Rows are points. To make a cloud, some directions were put in groups of two or more. Within a group, all points are equally far from the middle, so they leave a hole (a ring in 2 directions, a hollow ball in 3). The other directions are filled evenly. Then the cloud was stretched, turned, moved and blurred a little. How many holes are there, and how many directions does each take, smallest first?
(in the rows, 128 means zero)

Cloud, 13 rows:
[[ 91  76]
 [173 156]
 [179 141]
 [133 189]
 [ 77  92]
 [119  65]
 [132 189]
 [149  69]
 [ 70 159]
 [ 75  94]
 [168  84]
 [ 67 150]
 [181 120]]
Holes: 1 (2)

Cloud:
[[135 131  85 196]
 [133 119  73 194]
 [210 145 100 129]
 [ 98 143  78  93]
 [174 147 178 137]
 [144 212 146 150]
 [163  93  93 165]
 [ 31  87  99 116]
 [209 138 129 146]
 [150 217 161 130]
 [212 157 146 141]
 [111 144  76  92]
 [ 80 124  57 120]
 [142 150 199  98]
 [ 88  94 160  73]
 [191 123 129 159]
 [156  81  85 143]
 [119 142 135 184]
 [ 95 135  59 114]
 [108 163 153  61]
 [181 101 101 153]
 [132 204 175  96]
 [138 126 109 193]
 [ 50  91  64 128]
 [219 159 124 138]
 [198 158  83 124]
 [150 212 175 108]
 [182 214 167 124]
 [ 35  87 133 111]]
Holes: 2 (2, 2)

Cloud:
[[202 116 123 169 105 171]
 [ 82 125  98 193 162 169]
 [ 67 138 157 138 117 222]
 [155 118 172 165 148 173]
 [128 164 167 172 116 217]
 [ 61 151 107 102 155 158]
 [142 114 148 152  39 194]
 [150  82 172 132  36 126]
 [139 207 131 142 189 124]
 [128 138  83 110 225 106]
 [108  94 166 145 201  68]
 [122 119 126 114 219  74]
 [115 212 124 187 124 197]
 [101  40 190 153 122  74]
 [ 47  82 153 148 108 141]
 [169 150  68 159 103 161]
 [145  53 113 158 156  87]
 [112 166  69 163 222 139]
 [142 162 153 115  86 228]
 [133  97 131 178 170 177]
 [145  88 168 167 174  98]
 [165 172  96 117  79 161]
 [194 149 180 136  65 116]
 [192 110 179 144 139  97]
 [135 123 116 102 135  66]
 [128  21 176 137 106 125]
 [164 108 110  86  96 128]
 [125 190 141 189  89 160]
 [112 161 119 176 197 192]
 [150 208 117 115 139 121]
 [171 102  66 131 144 210]
 [ 70 165 135 170 174  90]
 [108 116 164 136 199  58]
 [128 112 118 126  81 238]
 [152  45 138  95  91 130]
 [ 79  93 164 162 138  56]
 [142  30 171 126 151  72]
 [135 174  36 147 168 184]
 [143 128 180 184  63 162]
 [194 189 124 169 123 150]
 [166  76 125  86 144  79]
 [ 77 167 141 116  97 145]
 [142  70 200 137 143  58]
 [ 75 114  67 148 219 144]
 [164 125 167 166  96  68]
 [186 111 121 158 114 212]
 [112  88 110 148  79 205]
 [ 58 125 172 148 193 123]]
Holes: 1 (6)

Cloud:
[[ 82 198 143 151  86  87  49 121 123]
 [ 80 125  58  67 125 139  68 189 124]
 [138 103 223 143 109  88 138 140 138]
 [ 80 153 131 123 186  97  86  78 171]
 [ 74 113 139 123 192 112 137 170 106]
 [ 70  98 137  87  84 157  96 109 185]
 [122  53 129 121 105 159 118 202 101]
 [161 105  88 146 179  83 142 196  96]
 [150  78 137 112 109  52  87  69 112]
 [ 95 146 117 111 128  56 145 165 207]
 [126  95 103  45 151 103 136  76 100]
 [123 161  93  94 142  58 180 183 107]
 [162 103  42 125 134 153 136 204  69]
 [145 113 107  92 103 136 163 149 180]
 [128 129 131 187 150 134  29 155 128]
 [110  99  72 180  95 125  76 180  88]
 [138 179  90 146 146 108 213 156 150]
 [141 103  38  69 112 139  96 127 145]
 [153  60  80  98 186 111 161 143  98]
 [ 93 135 148 151 122  36 122 117 212]
 [104 119 115 128  70 105  35 202 106]
 [144 171 136  46  95  99 112 151 152]
 [ 55  88 100  90 108 154 186 101  67]
 [137  86 103 112 176 144  73 162  81]
 [140 157 144  68 100 104 158 140 166]
 [ 98  84 146 122  80 156 111 210  97]
 [107  38 151 198 133 119 115 111 145]
 [ 54  79 146 170 117 165 134  83 129]
 [131  62 148 213 119 148 114 139 139]
 [ 85 180 157 155 155 103 201 187  95]
 [109 175 116 119  88  96 192 105 157]
 [174  88 139 179 126 109 209 183 104]
 [ 75  89 121  62 144  90  81  58 116]
 [149  69 154 110 116  67  49  72 124]
 [120  86 117 174  66  85 120 165 155]
 [109 116 164 129 182  68  96 161  85]
 [116 112   7 129 174 152 150 153  83]
 [132 148 163 170  64  79 187 189 104]
 [ 83 124 103 135  50 174 108 112 149]
 [160 203 119  91  91 100 148 173 100]
 [113  75 123 126 112  48 144 109 182]
 [148  89 196 165  85  88 171 134 123]
 [167 165 125 124 158  80 119 185 190]
 [130 217  65 143 140 146 143 197  75]
 [119 119  35 155 150 160 107 106 135]
 [168 107 181 123 100 103 159 169 152]
 [115 133  53 167 150  96  64 111 133]
 [120 165 131 152  99  43 113 163  79]
 [ 58 161 171 216  93 134 143 158  89]
 [138  71  64 122 191 112 181 151 106]
 [104 125  70 147 166  82 204 147 130]
 [114 100  99 167 109 168  52 128  70]
 [127 163 123  85  90 117 195 129 151]
 [ 89  93 154 100  81  53 105  83 107]
 [ 96 122  37 112 160 155  58 130 141]
 [ 72 152  88 156 122 103  20 128 119]
 [ 93 115 122 164 167 172 137 202 131]
 [ 72 132 130  71 119 155  82  94 154]
 [ 88 186  89  58 115  96 139 111  92]
 [131 110  91  85 179  47 109  68 143]
 [122 111 126 120 136 201 184 132  96]
 [ 47  99  99  60 102 130  91 154 136]
 [169 105 115 130 191  72 133 154  81]
 [172 132  91 119 132 135 207 142 142]
 [150 123  83 121 115 113 162  91 166]
 [200 119 137 137 135  86  89 153 144]
 [165 115  93 135 120 190 133 183 119]
 [127 155  64  58  92 150  99 165 133]
 [116 101 168 139 132  15  95 101 115]
 [111 106  95 149  89  68  27 182 148]
 [ 88 203 108 140 108 192 169 190  88]
 [ 73 155 181 109 112  95 133 200 111]
 [113 116 133  70  76 102  79  73 183]
 [167  69 128  87 180  85  89 145 109]
 [138  47  84  98 134 159 163 176  89]
 [122  87 178 117 129 127 200 151  88]
 [112 105 168 112 157 148 159 133 136]
 [ 77 164 164 119 149 103 209 147 111]
 [109  36  89 127 164  94 127 114 172]
 [ 33 123  92 115 141 132 150 112  76]
 [146 125 145 161 152  30 123 172 103]
 [119  85 108 139  94 166  79 152  44]
 [ 90 119 174 103 160  95 188 139 119]
 [ 69 105 204 190 129  93 109 101 135]
 [151 107 101 154 130 210 168 174  99]
 [ 89 165  92 138  96  54  93 121 105]
 [ 92 155  50 164 171 132 108  94 108]
 [ 41  99 165 130 144  61 107  86 143]]
Holes: 3 (2, 2, 4)
